Each row is a point. Two turns around zero, p and q, are shown by what they do to some points. Where does a point land after both, in the order given? Backwards means that the second turn is done in reverse. Each puzzle has new turns, and all numbers are rounded.
In the rows, 128 means zero.

Turn p:
113,146,131 -> 107,119,121
133,146,141 -> 115,114,141
124,149,106 -> 103,145,128
129,150,132 -> 109,121,137
149,145,122 -> 117,136,152
119,31,137 -> 217,131,89
Turn q:
103,127,127 -> 138,150,124
95,109,131 -> 130,161,109
116,140,145 -> 124,145,145
125,110,146 -> 107,140,119
201,154,91 -> 140,44,143
Where do these land?
p, then q: 167,121,120 -> 103,124,159
p, then q: 148,136,132 -> 110,137,137
p, then q: 84,151,141 -> 154,147,88
q, then p: 78,141,112 -> 104,132,176
p, then q: 147,66,133 -> 108,68,141
p, then q backwards: 144,153,130 -> 139,141,152

Turn p:
76,164,160,117 -> 75,138,176,126
78,100,146,107 -> 89,164,127,92
161,159,104,139 -> 160,111,138,164
157,65,150,159 -> 130,96,63,96
148,130,130,112 -> 149,121,137,118
148,151,78,134 -> 165,138,129,173
Turn q:
130,167,152,165 -> 88,146,168,131
175,153,122,180 -> 121,185,165,158
119,104,138,134 -> 140,106,137,137
111,108,144,66 -> 150,92,102,80
106,109,84,95 -> 140,113,69,134
Where do these land?
p, then q: 85,105,97,142 -> 77,144,107,143
p, then q backwards: 64,97,118,92 -> 168,197,119,120
p, then q: 123,112,165,109 -> 137,107,107,96
q, then p: 167,135,138,177 -> 97,79,153,137
p, then q: 177,134,120,131 -> 171,147,140,140
q, then p backwards: 152,184,130,118 -> 79,104,132,99

Turn p:
175,124,153,171,103,135,85,167 -> 75,95,173,112,141,93,95,138
111,162,165,96,80,116,149,164 -> 122,142,141,63,159,174,125,108
82,104,132,131,180,136,169,160 -> 175,146,169,129,94,138,178,143
129,98,172,137,91,161,101,157 -> 123,64,166,100,149,132,117,135
165,138,100,70,180,109,158,77 -> 155,191,88,196,161,136,129,134
95,145,72,118,171,105,94,92 -> 113,148,77,176,72,151,136,140
75,126,133,145,175,107,122,81 -> 129,127,86,145,95,129,193,154
135,123,110,131,114,158,120,118 -> 134,105,124,143,124,122,110,106
151,124,159,160,84,151,170,158 -> 141,116,168,78,158,91,122,96
160,106,71,116,127,85,111,88 -> 132,151,72,160,117,106,77,157
130,159,139,134,104,147,128,147 -> 108,122,145,108,136,136,124,94
Turn q:
119,97,88,114,136,142,94,161 -> 161,116,107,104,87,154,151,142
193,166,106,179,89,126,160,158 -> 35,108,120,159,96,150,116,107
85,151,136,109,143,111,92,116 -> 151,160,141,123,149,118,159,167
127,126,98,145,131,186,101,123 -> 140,170,114,115,91,163,127,107
173,121,132,142,76,95,155,101 -> 88,93,170,153,117,101,124,89
136,130,157,73,153,114,137,112 -> 167,117,138,160,151,105,103,153
68,122,147,87,141,116,154,118 -> 167,133,104,121,169,77,139,140
174,142,181,189,80,125,144,155 -> 56,98,144,152,164,172,128,83
75,122,158,78,151,125,140,105 -> 184,143,117,128,172,85,129,142
130,103,77,165,179,139,104,132 -> 129,142,124,64,83,154,105,149
Where do these land?
q, then p: 134,119,161,112,155,174,118,132 -> 101,115,142,178,134,111,116,109
p, then q: 127,135,76,110,99,145,181,99 -> 114,153,183,151,73,121,107,132
p, then q: 113,120,182,136,114,118,103,67 -> 146,97,81,82,97,100,108,140
p, then q: 104,167,182,113,143,132,144,132 -> 140,148,86,138,150,100,84,118
q, then p: 171,145,108,200,154,143,64,82 -> 92,77,139,102,172,196,161,78
p, then q backwards: 123,116,60,113,137,92,133,141 -> 147,147,87,109,167,171,123,109
q, then p backwards: 149,129,130,137,145,64,172,170 -> 146,102,160,155,100,122,59,111
p, then q: 133,133,119,82,95,156,128,144 -> 162,159,151,129,118,161,107,118
p, then q backwards: 100,89,134,149,109,127,109,184 -> 156,89,100,139,157,86,100,120
